Every row gives one point. Any point is a mix of the corners, with weights that add up to 1. It lies inside the corners' shape when no weight is negative. Is each point inside? If not, which corners have a negative weight?

Corners:
(1): | -7.4 |  4.5 |  2.5 |
(2): | 0.3 | 3.6 | 2.8 |
(3): |  8.4 | -4.5 | -9.0 |
(4): | -5.5 | -0.4 |  4.8 |
Points:
| -2.4 |  0.6 | -2.4 | -> outside (2)
|  2.2 |  0.3 | -4.1 | -> outside (4)
| 1.1 | 3.4 | 0.3 | -> outside (4)
| -4.0 | -0.2 |  3.6 | -> inside

Corners:
(1): |  6.6 | -1.8 |  8.6 |  3.4 | -3.6 |  1.7 |  3.2 |  0.9 |  7.3 |  0.0 | -6.4 | -0.8 |
(2): | -3.4 | -3.2 | -0.4 | -1.2 | -1.3 | -2.7 | -1.7 | -4.8 |  5.9 |  0.9 |  4.4 |  0.4 |
(3): |  5.2 |  3.4 | -0.8 | -7.3 |  2.2 |  5.5 | -5.3 | -4.8 |  0.1 | -1.4 |  5.1 | -3.0 |
(4): | -6.1 | -4.0 |  3.3 | -0.7 |  3.2 | -1.6 | -2.9 | -3.4 |  4.4 |  5.3 | -4.2 | -8.2 |
(5): | -3.9 |  6.9 |  5.1 | -2.8 | -1.8 | -3.4 | -1.1 | -2.7 |  4.1 | -7.6 |  0.0 | -7.5 |
(6): |  5.0 |  8.3 |  3.0 |  2.4 |  0.3 | -4.1 |  8.8 |  8.1 |  1.4 | -3.1 |  0.6 | -6.1 |
(7): |  1.6 | -2.6 |  6.0 | -3.2 |  1.0 |  1.9 |  8.9 | -1.3 | -2.6 | -4.3 | -5.0 |  2.7 |
(8): |  3.7 | -2.1 |  0.5 | -2.4 | -4.9 | -0.8 | -3.6 | -3.0 | -1.7 |  0.4 | -1.7 |  0.7 |
(9): | -1.4 |  0.3 | 10.3 |  4.3 |  4.4 | -3.3 |  5.7 |  1.7 | -2.3 |  5.8 | -1.1 |  5.7 |
(10): |  3.3 |  0.0 |  2.2 |  3.2 |  6.8 |  3.4 | -4.0 |  8.1 | -2.1 |  1.2 | -2.0 | -4.0 |
(11): | -2.4 |  8.6 |  2.3 | -7.2 | -0.5 | -0.3 |  9.1 |  6.5 | -1.1 | -0.9 |  5.6 |  2.1 |
(12): |  0.4 |  1.3 |  2.7 |  5.8 |  4.4 |  8.8 | -0.2 |  0.7 | -3.2 |  2.0 |  2.2 | -5.0 |
(13): |  5.0 |  8.9 | -0.8 |  7.0 |  5.2 | 10.6 |  5.9 |  5.6 | -0.5 | -0.4 | -3.2 |  5.3 |
Points:
|  1.3 |  5.4 |  2.3 | -0.1 |  1.7 |  2.8 |  5.0 |  4.2 |  0.0 | -0.4 |  0.5 |  1.0 | -> inside
|  -3.3 |   0.3 |   0.3 |  -1.2 |   2.8 |   7.1 |  -4.6 | -10.8 |  -3.3 |   1.4 |   3.7 |   0.7 | -> outside (1, 6, 10, 11)
|  0.3 |  2.0 |  0.7 | -0.7 |  1.0 |  1.8 | -1.3 |  0.4 |  2.0 |  0.3 |  1.1 | -3.5 | -> outside (7, 9)
|  2.5 |  3.0 |  3.5 |  1.0 | -0.4 | -2.4 |  4.2 |  3.6 |  1.9 | -1.3 | -1.6 | -2.1 | -> outside (3, 12)
